Each row is a point. The points of each table are mixes of a few directions, plus a little noise. How many directions does each table use, and how many do they share? Where both have some left over, give the other angles between the two spaces (their principal angles), to ten degrees, smallest first.

First (5 x 3):
[[-40 -36  -3]
 [ 17  -1  -3]
 [  2   5   1]
 [ 40  -8  -9]
 [-19  40  15]]
Second (5 x 3):
[[  4  -1   7]
 [-19   5 -36]
 [-11   3 -22]
 [ 31  -8  60]
 [ -5   1  -9]]
Directions: first 2, second 1, shared 0; angles 70

First (8 x 6):
[[ -5 -27  14  50 -23 -27]
 [ -2  -1   4 -23   9 -11]
 [ 18  11 -42 -41  21  35]
 [ 18 -28 -21 -23  29   9]
 [ -8   9  23 -33  16 -12]
 [-15  26   4  33 -45 -13]
 [ -3   1  13  60 -16  27]
 [ -3   9   6 -24   7  -7]]
Second (7 x 6):
[[-16  31  37  15  -5  14]
 [ 12 -24 -28 -11   4 -11]
 [-15  28  34  13  -5  13]
 [-21  40  48  18  -7  18]
 [ 16 -30 -36 -14   5 -14]
 [ -2   3   4   2  -1   1]
 [ 25 -49 -58 -23   8 -23]]
Directions: first 4, second 1, shared 1

First (9 x 11):
[[ 29   6  19   5   8  39 -21  28  -3  14  12]
 [-29  -3 -22   3   3   3 -19  -1  23   7 -18]
 [  1   9  16 -18 -22  25 -21  -4   6   8  24]
 [  1  22  -2  30 -21  20 -31  23   5  20  17]
 [ 39  -1  -5  32  18 -47  50  12 -36 -20   0]
 [  4   3 -14 -29  10 -29   8 -13   0  -2  -5]
 [ -1 -10 -20   8   4   4   7   3  23  -5  -3]
 [  5  -4  16  12 -20  29   0   4   6  -3  20]
 [-49 -21  13 -42  18 -45  25 -51 -23 -22 -47]]
Second (10 x 11):
[[ -8  15  19  -2  25 -15 -23  11 -40  17 -30]
 [-27 -25  28 -16   4  50 -17  -8  14   0 -18]
 [ 45   2  -1  -6  -4  -6  26   4  -2 -10  32]
 [-46  14   7 -12 -10 -60   6 -38 -39  -6 -26]
 [ 13  13 -22  14   8   9 -23  27  15  18   3]
 [  4  -3 -31  23  -9  13  -1  12  36   1  13]
 [ 34   7 -20  12   2   9  -1  23  17   6  21]
 [-39 -10  22 -30 -17 -12  11 -43 -10 -15 -10]
 [ 10  -8  -1  -7   2  44 -19  14  31   9  10]
 [ 16  -4  -1  25  -1 -31  41  -2 -21 -20   4]]
Directions: first 6, second 5, shared 5

First (10 x 14):
[[ -8  -5  -6   0 -10  -6 -10 -12  -5 -18 -10   1   8  12]
 [-20  -2   6   4   9  -6   1  31 -17 -20   9 -17 -22 -16]
 [-20  31  11  -1   5   6   6  -4  -9 -15 -25   3 -22  -2]
 [ -3  51  30  -5  14  23  20  -1   6   4  -6  15 -16 -17]
 [-13   5 -25 -10  -8  13  -4  -7 -12 -16  -3  29  15 -18]
 [ 24 -49  -9  10  -4 -25  -9   8  11  25  18 -30   8  22]
 [ 34 -58   9  14  -1 -31 -10  19  19  27  40 -44  12  25]
 [  7   4   6  -5  -9   7  -4 -16   9  -6   8  14  23   4]
 [ -4  31   0  -6   1  17   7 -19   1   3 -21  23  -2  -5]
 [  3  -6 -20   0   3   2   3   1  -4  17  -8   4  -6  -5]]
Second (11 x 14):
[[ -9   7   5  15  18   0  23 -14  26  31 -21 -10  -8  -5]
 [  1 -18   2   9  13   7  21  -7  -1   9  -2 -12  -1   6]
 [ -2 -32 -30  -4  -9  -3  -9   9 -30 -18   2  -2   1   6]
 [  7  21   5 -18 -22  -4 -31  14  -9 -25  17  18   6  -4]
 [-19 -13 -34   9   5 -12   2  -5   4  19 -29  -6 -11  -9]
 [ 13 -60 -12   0   0  12  10   8 -45 -27  23 -15   9  24]
 [ -9  51  27  11  17  -3  14 -17  55  41 -24   2  -8 -17]
 [  3  38  31   2   7   3   6  -8  31  17  -2   4  -1  -7]
 [ -1  -1  -9  -5  -8  -4 -10   5  -9  -8   2   5   0  -1]
 [  1   0 -12 -11 -15  -5 -22  11 -16 -20   8  10   2  -1]
 [ 17   8  27 -10  -6  10  -5   6  -7 -20  27   5  10   8]]
Directions: first 5, second 3, shared 1; angles 40, 60

First (11 x 20):
[[  9  -5  10 -19  24 -16   8  18  -1 -60  25  38 -16 -31  10   5 -12  30
  -12 -16]
 [ -5   8   1   9  -7  -5  -4  -3  11  12 -14  -8  15   4  10  -2   8  -5
   -6  -6]
 [ 13  -9  -3  18 -21  -4 -12   3   5  17   3   6  28   5  26   4  -2   7
  -11   4]
 [ -2   2  -9   3  -6  -9  -5  -8  14   9  -8  30  -2  22   3  -2  -6   1
    6 -16]
 [ -9   9   4   5  -2   2   1  -5   3  13 -15 -23   7   1  -1  -4  12 -11
   -1   2]
 [ -6   0  -5  -3   1  11   3  -8  -7  13  -4 -12 -12  11 -20  -2   1 -12
   13   9]
 [ -8   8   3   4  -2   4   1  -4   1  13 -14 -25   6   1  -3  -3  11 -12
   -1   4]
 [  4  -3  -1  11 -13   2  -5   1   0  16  -2 -12  18   1  12   2   4  -2
   -5   7]
 [ -7   9   5  -1   5  -8   2   1   9  -9  -8   3   3  -5   7  -2   6   2
   -6 -12]
 [  9 -21 -12 -21  12  26   7  -3 -34  -4  28  -2 -43   6 -45   6 -20  -4
   28  29]
 [  1   0   5  -6  11  -3   4   6  -2 -20   6   4  -4 -15   2   1  -1   7
   -6  -3]]
Second (10 x 20):
[[ -3   9   2   2   4  -1   1   4   6   4 -13 -14  12  -5   0  -9  12  -6
   -2  -4]
 [ 12 -18  -3 -14  12  21   5   7 -28 -10  26 -11 -23 -10 -28   2 -12   2
   14  27]
 [  2  11   4  -5  15  -3   6  13   6 -13 -11 -11  12 -18  -3 -13  13   0
   -2  -8]
 [  6   6   4 -11  21  -2   7  16  -1 -24  -1  -5   4 -22  -7 -10   8   4
   -1  -4]
 [  5  -3   9   1   5   3  -2  10   4 -13   8  -5   4 -18   6  -5  -1  12
   -7   6]
 [  2 -15  -1   2 -12   1  -6  -7  -5  -1  21  21 -16   8   9  15 -19  12
   -3   6]
 [ -5  10  -2  -2   4 -14   5   0   9  -6 -14  11   7   3   5  -2   8  -2
   -2 -19]
 [ -9   2   3  21 -26  -1 -14 -14  16  28  -8  -4  12  16  23   3   0  -1
  -11   3]
 [ -7   7 -15 -18  10 -21  16  -8  -7 -12 -10  38 -14  20 -12  11  -1 -10
   13 -31]
 [ -6 -10  -2  22 -35  17 -16 -22   0  47   3 -21   0  25   7   8  -8  -9
    1  25]]
Directions: first 4, second 4, shared 2; angles 30, 40

First (11 x 32):
[[ 46  25  -4   6   3  10  -2 -11 -12  31   1   7   0 -18  -6  14  20   8
   -8  -6 -21  -1 -13  23  27  -9  -4   6  20  -8 -15  21]
 [-28   0  -8   3  17   3  24   9   3 -30  -7  -9 -26  14  14   7 -37  -3
  -19  15  14   5  15 -15   3  -8  19  -9  14  10  -6 -30]
 [-13  -8  12   0 -12  -2 -14  23   7  -6   2   6   6  14  -7 -18   8   4
   17  -3   9 -11  -9 -14 -23   9  -4  -6 -24 -11   7   4]
 [-19  44  12 -10  20   9  29   8  11 -36  20  -7 -10   4  13  -6 -21   0
   40   3   8 -21  -9  -2  21 -23   4   5   9 -13 -12  13]
 [ 30  54  19  12   5  26   1  44   1   2   9  18 -17  10  -8 -11  15  22
   24  -2  -7 -32 -35  -1  18 -17   3 -10   5 -37 -27  29]
 [ 11  18  -7  -6  13   1  16 -25  -3   2   6  -8  -1 -16   9  14  -5  -5
    0  -1  -8   5   4  16  26 -13   0  11  21   6  -6   6]
 [-43 -59  -6 -12 -15 -26 -11 -23   6 -12  -6 -13  22   3   3  -7 -11 -19
   -5  -1  15  22  28 -12 -37  23  -7   4 -25  28  33 -26]
 [  5   7 -11  -3  12  -1  15 -21  -4  -1   0  -8  -4 -11   9  15 -11  -6
  -11   3  -4  10  10  11  17  -8   4   7  20  11  -4  -5]
 [ -2 -30  -2 -14 -18 -17 -18 -31   1  15   5  -5  33 -15  -6  -4  19 -11
   13 -12  -4  11   8   9 -15  16 -18  14 -19  12  23   9]
 [ 13 -31  -5  -2 -18 -12 -22 -19  -7  27  -6   2  21 -11 -10   1  21  -3
  -11  -9  -8  14   5   8 -14  18 -12   5 -12  10  15   3]
 [  3 -21   0  25  -9   9 -17  45  -6   7 -25  15 -23  27 -12  -5   0  13
  -41  10   6   2  -3 -24 -26  12  14 -26  -8  -6  -7 -25]]
Second (10 x 32):
[[-17  16  -5  13  20  11  14   5  -3 -16  -1  -3 -32  10  13  -1 -18  13
  -24   9  14  -7   2 -18  14  -3   2 -15   3  -4  -8 -28]
 [-10   1  -4   3   8   1   6  -6  -2  -7   0  -5  -9   0   7   2  -9   1
  -10   4   6   2   5  -6   5   0   0  -2   1   4   0 -13]
 [ -1 -19  -4 -24 -10 -19   1 -33   5   3   6 -10  35 -19   0   9   2 -24
   24  -8 -10  16  14  23  -5  -1  -3  24   6  19  14  17]
 [-39  44   8   6  35  19  44  42  12 -60   6  -6 -48  29  22  -3 -54   7
    7  22  23 -21  -2 -26  17 -29  28 -17  21 -12 -24 -23]
 [  4  -3   9  13 -16   3 -36   2  -4  24   8  13   7   0 -11 -28  42  25
    2 -15   6 -20 -22 -18 -11  28 -34 -11 -46 -23  15   4]
 [ -4  28   6  -6   8   3   4 -15   3  -4  20  -3   4 -10   6 -11   9   6
   27  -8   2 -17 -11   1  19  -3 -18   6 -10 -12   2  15]
 [ 17  -5   9   2 -15   2 -13  25   1  10  -5  11   8   6 -14  -5  13   1
   10  -3  -7  -4 -11   3 -14   1   5  -2  -4  -9  -3  16]
 [  5 -46 -23  12  -8 -11 -18 -32 -16  30 -21  -2   0  -9  -3  13   9  -1
  -60   0  -2  30  21  -2 -11  25  -8  -4  -5  24  15 -33]
 [ 34  -3  -4  -9  -5  -1   8   1  -2  15 -11   0  12 -10  -9  24  -2 -18
    1   1 -22  17   5  31   4 -16  21  14  35  12 -12  22]
 [  9 -14   8 -10 -17  -7  -9  12   6   5  -3   3  22   1 -12  -1   7 -12
   23  -4  -9   4  -1  11 -18  -1   7   9  -1   2   3  21]]
Directions: first 4, second 5, shared 4

First (8 x 32):
[[  2  -2   0   1   1   1  -1   5  -1  -2   0   3   4   0   1   2  -1   3
    0   1   0   1  -1   3   3   1  -1  -1   3  -3   1   4]
 [ -6  -2   0  -4  21  38 -18  26 -15 -23 -11  25  12  25  11  16 -11  17
  -15  26   1  11 -12  38  51   6   6  19  20 -27  31  51]
 [  2   2   0   1 -10 -17   8 -14   7  11   5 -12  -7 -11  -5  -8   5  -9
    7 -12  -1  -5   6 -18 -24  -3  -2  -8 -10  13 -14 -24]
 [ -8   4   0  -4  12  22 -10   7  -7 -11  -8  11  -2  16   6   6  -6   6
  -10  15   0   6  -5  18  27   3   6  13   6 -11  18  25]
 [-14  10  -1  -6   9  19  -7  -6  -4  -6  -9   3 -15  17   4  -1  -4  -1
  -11  14  -1   4  -1  10  18   1   9  14  -3  -2  15  15]
 [ -8   8  -1  -4   1   5  -1 -11   0   1  -4  -4 -14   6   0  -5   0  -5
   -4   4  -1   0   2  -2   1  -1   5   6  -7   5   4  -1]
 [ 17 -11   1   8 -15 -31  12   1   8  12  13 -10  14 -25  -7  -2   7  -3
   16 -22   2  -8   4 -20 -33  -3 -12 -21  -1   9 -25 -29]
 [ 15  -8   1   7 -19 -37  16  -9  11  18  14 -16   7 -28  -9  -8  10  -8
   18 -26   1 -10   7 -29 -43  -5 -11 -22  -8  16 -30 -40]]
Second (11 x 32):
[[ -4  -2 -20  -7   4  14  -3   5  -3   9  -9  21   7   3  13 -15  -2   5
   -2 -11  36  -4  10   0 -18  -3  -5   7   1 -16   1  13]
 [ -7   4 -10 -21   9  19  18  -7   5  15  -1  17   9  -1  14  -2  11  -7
    4  -3  32 -11   1  -1 -21  -8  -6  19   6 -37  -3  19]
 [  3   7  29  -4   2 -10  22 -14  11  -3  16 -26  -3  -8 -12  28  15 -16
    7  16 -41  -4 -23  -1  14   0   4   6   3  -6  -7  -6]
 [ -1   6  17  -9   3  -1  19 -11   9   2  12 -14   0  -8  -5  19  13 -13
    5  10 -18  -5 -15   1   3  -4   0  10   4 -14  -7   0]
 [  7 -15 -24  36 -16 -14 -54  29 -22 -18 -22  12 -10  14  -3 -34 -35  29
  -16 -16   6  21  29   0  13  13   4 -35 -15  60  16 -18]
 [ -6   7   5 -23  10  14  28 -13  10  13   8   2   8  -7   7  12  19 -14
    7   5  11 -13 -10  -1 -13  -7  -5  21   8 -38  -7  15]
 [ -2   4   6  -9   5   4  13  -7   5   4   6  -2   3  -4   0   9   8  -7
    4   4  -2  -6  -6   0  -3  -3  -2  10   4 -15  -4   4]
 [  3  -1   3  10  -4  -8  -9   4  -2  -6  -2  -5  -4   2  -6  -1  -5   3
   -2   1 -13   4   1   0   8   4   2  -8  -3  15   2  -7]
 [  7  -3  11  19  -9 -20 -15   5  -4 -14   2 -18  -9   1 -14   4 -10   4
   -4   5 -34  12  -3   1  20   7   6 -17  -6  35   4 -18]
 [  8  -8  -8  25 -11 -15 -33  16 -13 -15 -10  -1  -9   8  -7 -16 -22  16
   -9  -7 -10  15  14   1  15   9   4 -25  -9  44  10 -16]
 [ -5   2 -10 -17   7  16  11  -4   2  13  -2  15   8   0  12  -4   9  -3
    2  -5  29  -9   2  -1 -17  -6  -5  15   5 -29  -4  15]]
Directions: first 2, second 2, shared 0; angles 80, 90

First (10 x 32):
[[ 11   1  -7  -8   7 -24   6  -1 -15 -16 -14   0  -4   6   1  10  -6   2
   -3 -12  -6  19   1  11 -25  -2   5  -7   6 -20  22  -2]
 [ 11  13 -14   0   0 -16  16  14  -9 -14   8   5 -12  -3   6  14   0  -2
  -15  -4 -23  -1  12   4 -26 -20   7 -12   0  -6  28   9]
 [-25 -10  20  14 -13  49 -20  -8  32  37  19  -4  13  -9  -5 -24  12  -2
   15  24  25 -32  -7 -20  60  14 -14  19  -8  41 -54  -1]
 [-20 -22  24   6  -4  35 -27 -24  22  32  -6  -7  22   2 -10 -27   3   4
   25  14  39 -10 -18 -11  55  32 -13  22  -3  21 -56 -12]
 [ 16  14 -18  -6   4 -29  20  15 -19 -25  -1   5 -15   2   6  20  -4  -1
  -19 -12 -28  11  12  10 -43 -21  11 -17   2 -19  42   7]
 [ 13   7 -12  -7   6 -24  10   5 -15 -19  -7   1  -8   3   3  13  -5   0
   -9 -11 -15  15   5  10 -30  -9   7 -11   4 -20  29   2]
 [  4  -4   0  -5   4 -10  -2  -5  -7  -5  -9  -2   3   4  -1   2  -3   2
    2  -7   4  11  -4   4  -8   5   2   0   3 -11   4  -4]
 [-19   5   8  16 -16  38  -2   9  27  26  30   3  -1 -13   0 -10  12  -5
   -2  23   0 -38   7 -18  36  -6  -6   7 -11  39 -29   7]
 [ 12   5 -10  -8   7 -23   8   3 -15 -16  -9   1  -6   4   2  12  -5   0
   -7 -11 -10  15   4   9 -26  -7   5  -8   5 -18  24   1]
 [ -1 -10   8  -4   4   0  -9 -13   0   3 -14  -5   7   5  -4  -6  -3   3
   11  -4  15   9 -10   2   9  15  -3   5   3  -6 -10  -7]]
Second (10 x 32):
[[ -7   7 -11  -9 -24  -2  10   0  15   4 -51  -6  15  -9   5  24  19 -11
    0   8  12 -16  23  18  -2 -12  -9   1  -9   4  18 -21]
 [ -3  12 -18   6  17  44 -32 -21  27   1   5   1  10  11  26  -6  23   4
    7 -21  -4  34   5 -29 -14  39  25  21  10  23 -35  39]
 [  2  -1   1  10  18  28 -27 -10  -1 -17  17  -1 -10  25  20 -13  -7   4
   -4 -18  -4  24  21 -22 -28  -1  13  -1  14   6 -12  31]
 [ 13   5  30   4   0  13   4  -4  -3  20   9   1   9  -5 -14  -1  -9  -2
    1  11  -8   0 -22  -3  36  13  -4   2  10 -11 -12  -1]
 [ 14   0  23   4  -4   0   7   3 -12   5  -2  -1   1  -1  -8   0 -16  -6
  -11   9  -4  -5   1   4  11 -11 -13  -5   4 -15  11  -4]
 [-17   0 -53 -18 -21 -42  22  10  17  -2 -40   0   9 -28   3  20  32  -5
   -1   3  15 -19   6  23 -16  -1  -6  10 -33  15  23 -25]
 [-25 -19  -4  -7   0 -31   6  15 -18 -23  22   1 -26  12  -8  -6 -10  14
   20  -1   8 -19   1  13 -13 -33   6 -26  -2  -3  10 -25]
 [ -5 -10  21   0   1 -11   6   8 -17  -3  23   1 -13   6 -15  -6 -17   8
   12   7  -1 -12 -12   6  14 -16   0 -18   7 -12   1 -16]
 [ -3   5  -5   3  16  17 -12 -10  14  13  27   6   6  -3   0 -10  11  10
   13  -8  -8  18 -29 -17  16  41  19  15   6  11 -35  20]
 [ 31  -1  16   6  -4 -16  15   9 -22   2  -9  -1   0  -8  -7  -2 -26 -16
  -38  10  -7  -4   8   6  -3 -19 -29   1  -8 -20  31   2]]
Directions: first 2, second 5, shared 0; angles 40, 90
